Rows are points. Any point is a mix of the corners, with weights that add up to 1. It lies inside the corners' shape when no weight is negative. Is each point inside? If not, which corners have a negative weight?

Corners:
(1): [60 46  0]
(2): [ 46 -20  11]
(3): [ -3 -32 -27]
(4): [-36  -7  -7]
Points:
[ 36 -15   2] -> inside
[  8 -19 -19] -> inside
[27 20 -4] -> inside
[ -3  16 -10] -> outside (2)
[ 6 26 -9] -> outside (2)
[ 28  32 -10] -> outside (2)
[30  7 -3] -> inside
[-45 -39  -6] -> outside (1)

Corners:
(1): [  8   8  16 -24 -11  -4   5  -1 -11]
(2): [ -2  12  12 -60   4   6 -12  -3 -15]
(3): [ 10 -44   8  11   6  10 -24  28  14]
(4): [-13 -16 -14  14 -10   9   1  14 -10]
(5): [ 1 12 11  8 26 -7 -2  3  3]
(6): [  6   5  -2   9   3  14  -6 -10  12]
(7): [-16 -37  11   0  -2   8  -5 -11   4]
(8): [ 10  11  -2   7   3 -20 -17  -7  -7]
(9): [ -9  -6  14  13 -10   7 -26  25  -5]
(10): [  5   0   3 -11   2 -27  -5  -2  28]
Points:
[  4   0   2  -3  11   1 -18  15   5] -> outside (1, 7)
[ -1 -14  -3  -7   2  -6  -1   2   4] -> outside (6, 9)
[ -7   7   6 -18  -6 -14   1  -2  -8] -> outside (3, 6)
[ -3 -14   5  -5  -7   2 -11   5   0] -> outside (5)
[ 18  20   8 -17  13 -17  -8 -14   8] -> outside (4, 7, 9)

Corners:
(1): [ 29 -31 -22  28  32 -13 -28  45   2 -13  44 -41  22 -15]
(2): [ 11  12  23 -18  21  11   5  13  44 -13 -22  14  18   5]
(3): [-31  30 -41  30  38  -8   7  22 -10  49  -9  26  -5   7]
(4): [  0  -7  23 -42 -15   5  -2  40  60  -4  32 -34  38  -5]
(5): [-37  -8 -51 -15  -7  -6 -19  12 -20 -24 -30  13 -33 -13]
(6): [ -4 -36  21 -21 -16  -3 -14  -5  20  45   7  17  17  54]
(7): [ 12  -2  28  -3  32 -28  41 -27 -14   2 -26   4  -9 -17]
(8): [ 19 -34  10 -33  13   7 -12 -38 -16  24  40   2  48   7]
(9): [  6  25  26 -24 -12 -18 -28  26  33  21 -25 -19  41   8]
(10): [ 38   8 -18 -21  -5  -8  23 -18  14 -10 -20 -11 -19 -16]
(11): [-17 -50 -48  18 -13 -47 -28  32  52  42  -4   8  47  22]
(12): [-30 -18   6   8   4  25   9 -35  39  23 -14  -7  -5  -5]
(13): [-18 -27 -12  15  -6  12 -32  12  54  44  48  11   3 -36]
(14): [ 27 -16   8  26 -21  19  29  46 -24 -12   1  28  50  36]
(15): [-20  -4  22  19 -16  15   7 -13  -4 -37  28  31  30  53]
Points:
[  4 -21   3  -8  -5  -1  -6   6  20   0   4  -3  16   3] -> outside (3)
[-12   3 -11 -22 -13   1   8   3   4   3 -11   5  12  22] -> outside (1, 2, 7, 13)
[ 0 -6  7  0 -2 -2  1  7 15  9 -6  2 22  9] -> inside
[-12   0   6  -9  -9  -2   6  14  32   9  -9   8  11  10] -> outside (1, 8)
[ 25   1  -2 -24  17 -28  -3  29   8  14 -22  -6  22  -2] -> outside (12, 13, 15)
[ -1 -12  -6   4  -2   1   1  16   2  -5   1   9  17  11] -> inside
[ 11  -7  17 -12 -13 -14  -5  32  30 -15  -9  -4  20   7] -> outside (3, 8, 12)
[ -2 -13   1   0  -3   6   2   7  21  11   5   1  15   4] -> inside
[  0 -14   0  -9  -5  -4  -2  19  23   6   8  -4  26   5] -> inside

Corners:
(1): [  3   0 -23  -3 -14  11 -40   6   3   9  -5 -12 -35   9 -21 -15  14  -2
  16  18]
(2): [ -9 -10   4  16 -13 -24 -15  11   8 -20 -29  -3   7  -6   2   9  -5 -19
  20  -2]
(3): [-27  -7   8  26 -26  -5   3  41  -7  -1   9  -8   7 -18  15  23   6   5
 -23  19]
(4): [-12 -10 -36  11  -1  30 -19 -11 -26   2   9 -19  18  -3  -8 -20 -35  18
 -30 -15]
(5): [ 17  10   9 -10 -10   1 -10  28 -11  13  -9   3  29 -30 -15  12  -9  -9
 -21   0]
(6): [ 15   2  -6 -12  18  10  -3 -12   9  -5  -4  16  20  -9   6  13  46 -35
  18  -9]
(7): [ 32  -6 -28   7  -7  12 -21  38  12   1 -10  -3  24 -12  -2  19  -2 -11
  14  -5]
(8): [ 11  -5 -11   1 -17 -24   8  -3  12  25   0  18   6 -13  -3  -9 -20 -18
  16   4]
(9): [  2 -44 -14  -9 -11  -8 -11   9  -9   2   6  26  -3  -6 -16   3 -11 -21
  -1   1]
(10): [  3 -25   5  -8  16  -6  19  16 -28   9 -14   6 -29 -18 -22   0  17  11
   2  20]
(11): [ -5 -19  -9  41 -19 -26 -11   2  17 -29  11  15 -11 -37  34  -6   3   3
 -17  16]
(12): [  4   6   3  -3 -29  10   5   8 -40   4 -25  -9  31 -18  10  54   0   4
 -10   3]
(13): [ 31 -26 -23   8 -28  21 -16  34  -9   5  22 -44 -12 -27   7 -15  27  -2
 -25   5]
(14): [  7 -15 -12  -1   1 -17  32   7  16  -6 -32   7 -23   1 -60 -13  27 -10
   9  23]
(15): [  7  -6  25   1   2  23  15   8  -4  -4  22  12  -7  -4   0   2 -11  10
 -22  28]
(16): [  3   4  -5   9   4 -14  -7 -24  -1  -1  14 -19   3   3 -18  10  15  22
  -7  -7]
(17): [  5  31  -3 -18  -2 -25  13   1   4 -16   2  23 -16  13   4 -14 -14   9
   4  17]
(18): [  3  32  -5 -14  -3  37  17   0  24 -29  29 -14 -10 -16  -2  26   9  -7
  -1 -12]
(19): [-20  -2  -8 -12 -19 -15  12  -1  41   5 -26  -4   2  -3  23  29  12  -9
 -17  21]
(20): [  3   5 -30  -1   7  -8 -10  -5  -7   4 -11 -28 -28   7 -10  18  16 -25
   6  11]
(21): [ 20  29   4  20 -21  -1  25   9   5 -21 -16  -2  -8  -7  31  33   6 -12
 -11 -39]
Points:
[-32 -15   3   2 -13 -13   3   9  -6  -1  -7  14  -8 -15  -6   0 -21   3
 -12  39] -> outside (6, 7, 13, 16, 21)
[ 11   8  -4  -5 -11  -8   4  12   6   4 -14  -3   5 -11  -4  19  17 -15
  10   2] -> outside (4, 9, 11, 15)
[ 5 -3 -6  3 -5  3 -3  8  2 -4 -4  0  5 -8  0  8  2 -7 -1  2] -> inside
[  5  10  -6   3  -4   5   7   8   9  -6   5  -5  -7 -12   2   8  12  -2
  -8   4] -> outside (2, 9, 12)

Corners:
(1): [ 11  -5  18  28  22  -1  -3  20  17   8  17   0  -1  -5   1 -31   9  14
   5  -3]
(2): [ 29  -5   2  -8  -8   7   7  11   9  -6 -20   3 -40  -6 -24  -5 -16  24
  14  38]
(3): [ 22  -1 -30  13 -38  13  -7  26 -12 -11   3   3   8  10   2  21  15 -12
 -22 -21]
(4): [ 16   7  11  18   4  35  11  14  27  -4 -20   0 -14  21  -8  14   5  13
  19   5]
(5): [ 25  -6  -6   2  -4  42  22 -13  19 -14 -24  12 -43  21   2 -29   5   8
 -12   4]
(6): [ 30  19  -1 -10   5  -1  -6 -21 -27   1 -27  14  11   4 -11  -9  30 -38
  -4  18]
(7): [ -2  -8 -14  11 -36  29 -17  -6 -43  -7  30  18  11  33 -12  31  19 -36
 -33 -13]
(8): [ -2 -11 -12   5 -18  17 -10  12  29  25  10  -9  21 -38  -8 -15  20  39
   5  -2]
(9): [ 12 -46  18  -4   1  11 -15   3   3 -21   2  10 -22 -13  32  22  48  50
  -8 -10]
(10): [ 22 -15 -13  18  16  -6  29 -13  32  -9 -43 -19 -16   2  -1  -3  -3 -13
   1  30]
(11): [ 27  -3   0   5  -3  34  -6 -17   1 -10 -14  13  48   1  -1  14  -7 -13
 -19   7]
(12): [-12  28  31  -6  11 -24  18 -21  -8 -16 -10 -13  25 -25   8 -47  -4 -47
  -6  41]
(13): [-23  17   3 -26  21 -33  10  -7  15  11  -5 -13  22 -11 -11 -30   7 -23
   5   3]
(14): [ 18  15   1   4 -15  35 -41  33 -27  20 -10 -22  12  11  11  23  17  17
 -35  -7]
(15): [-21 -11 -15  33 -20  21 -41  45  -5   8   7  17  -5  -8 -13  -7  30  37
 -10 -44]
(16): [ 14   0 -33  21 -47  13 -41  12  26   1  20 -14 -11   6 -13  13  -1  19
 -17 -19]
(17): [-29  -7  17 -15  -9 -20   1  -8 -17 -11  17  -5  18   2  -8 -52  -7 -60
  25   9]
(18): [-13  24  12 -20 -22 -44  17 -35 -21  10 -18  -6  20  -9 -14 -50  -6  -9
  13  15]
(19): [-37  -6   7 -10  -4 -51  -8   6  25  15  22  16   4  -6  13 -35   5 -39
  19  22]
(20): [ -6  16 -41  -5   1  16  -6  -9 -30  -8  -6   8  12   3   7  25  12  -7
  -2   2]
(21): [ -9   6  -1  22  -3 -11   5 -16 -18   2  -7 -13 -13 -43  10  -7 -10 -26
  -9 -22]
Points:
[ 8  3 -5  6 -5  3 15 -7 18  0 -5 -3  1 -1 -8 -8 -4 -4  3 13] -> outside (6, 9, 14, 15, 17)
[11  0 -2  4 -6 15 -6 -1  0  0 -8  0 14 -1 -1  0  5 -4 -9  4] -> inside
[  2  -2  -5   7 -13  12 -12   5  -8  -1   4   3  11   6   1  -3  15  -7
  -7  -1] -> outside (2, 13, 21)
[ 7 -4 -1  6  4 10  5  1  6 -4 -9  7 -1 -7  0 -7 13 -2 -3  3] -> outside (14, 16, 17, 18)
[ -3  11  -2  -2 -10  -7   0  -5  -7   3  -7  -5  13  -4  -8 -11   0 -18
   0   9] -> outside (1, 5, 9)
[ -7  -7  -2   8 -12   9 -17  13   0  -1  17   0   8  -6   2   2   9  -1
  -5  -8] -> outside (5, 6, 10, 18)
[ 15  15   4 -18  -1  -2  -2 -22 -17  -2 -20  -3  22   3  -9  -4  14 -22
  -1  27] -> outside (1, 3, 5, 15, 19, 21)
[ -3   3   5   2  -2  -3  -6  -3  -8  -2   3   3   8  -3   3 -13  12 -15
  -5  -4] -> outside (2, 8, 10)

Corners:
(1): [ 10 -14  22  24 -14  -1   9   5  26  -1  32 -42 -34  13  15  15  10 -21
  20  39]
(2): [-12  -3   1  11  20  -5  -3  -3  -9 -14   1  -3 -12  10  17  15 -24 -11
   7  -2]
(3): [-11 -20   5  34 -27  -5 -21   0  18  -1  32 -42 -23   6   7  -6  -4 -19
  -4  23]
(4): [  5   7  -5 -29  -5  17  32  -1   0 -26   4  12  22 -18  -6   2   1   9
  -5 -30]
(5): [-10 -19  18  20 -12  16  -4  21  34  -1  19 -49 -49  12  -7 -11  -1 -22
  33  37]
(6): [  1  -9  -1 -26 -14  -8  -1  -8 -28  13   2 -14 -22  -1  10  27 -18  -3
   9   3]
(7): [  3   2   4 -15  -7   8  -1  12  17 -27 -13  10   7  14  13 -13  25  24
  -5   2]
(8): [  7  -6  -8 -14  22   8  -2 -20 -30  -9  -4 -20   8  -1  19   2 -19   7
  16  14]
(9): [-13 -13  -5 -32   2   9   1 -35 -31  21   8  14   6  10 -12  13  -4   4
   4  -3]
(10): [ -1 -11 -33 -16  13   0   4 -25   8  -7  -9  -2  -4 -13   0  16  -6  14
 -11  -1]
(11): [ 12  -3 -24  -8  23  -6   6 -32 -25   8   8  17   0  -7  19  10  11   2
  12 -24]
(12): [ 13  -1   9 -21 -20  38  -3 -10  22 -13  -8  26  -1 -13  -7   1  -8  35
 -13  -7]
(13): [ -8   2  15 -25  12  27  -1  16  24 -11 -20   2  29 -10  23 -14  19   5
 -16  -4]
(14): [-10 -14  -3   9 -15  15   2   7  20  -9  31  -6 -14  -2  32  -6  -3  -9
  12  50]
(15): [ 22 -14   4 -19 -14  30  18  -6  17 -16 -26  31  16   9 -22 -15  -6   5
 -25  -4]
(16): [  8   1 -11 -20  11  -9  11 -34 -60  17  -4  11  -8  -7 -20  20  -1  -4
   7   2]
(17): [  5  22   7  -7 -15  18   7   7  21  -3 -25   7  27   1  14 -21   0  18
 -10  -8]
(18): [ 15   7 -20  -9   5  -5  -7 -22 -22 -12  -9   6  11  -4   0  21  -2  -4
  16 -13]
(19): [ -7 -10  15  -3   8 -19  -7  -7  13   0  12  -7  -6  -4  20 -12   1  -7
  23  12]
(20): [ -7   2  -6 -18 -21  23  26 -25   0 -17 -31  37   1 -13   1   2  10   8
  -4 -27]
(21): [  1   2  16   0  -7   6 -14  -2  24 -12  26 -25 -33  14  16 -20  -3 -32
   5  32]
Points:
[  3  -2   3 -17  -8  14   4  -7   4  -7 -11  14   5  -2  -2  -3   2   5
  -7 -11] -> outside (1, 8, 10, 14)
[ 5  1  8 -6 -3 10  1 -9  7 -9  0  3  2  2  5 -5  3  1 -1 -1] -> outside (5, 6, 10, 14)
[  2  -1   0 -11  -3   9   6  -6   5 -12   4  -1  -2  -3   5   0  -2   0
   1  -1] -> inside
[ 2  1 -4 -9 -2  7  3 -8 -3 -4  0 -2 -1 -2  9  4 -1  3  3  0] -> outside (15, 19)
[ 1 -4  4 -6 -4 10  2 -6  2 -5  3  0 -5  2  6 -1 -2 -1  4  5] -> outside (10)
[  4  -5  -6  -7  -2  -4  11 -14  -9 -13   1  -8 -14  -3  -7   9  -4  -8
   6  -2] -> outside (9, 11, 12, 13, 14, 17)
[ 10  -2   1  -7  -5   6   6 -11  -4  -9   2   5   0  -5  10   3   7  -3
   2   0] -> outside (2, 5, 9, 10, 17)
[ 1 -5  1 -8  1  7  0 -4  3 -4  5 -7 -4  1  8  0 -1 -2  4  7] -> outside (20)
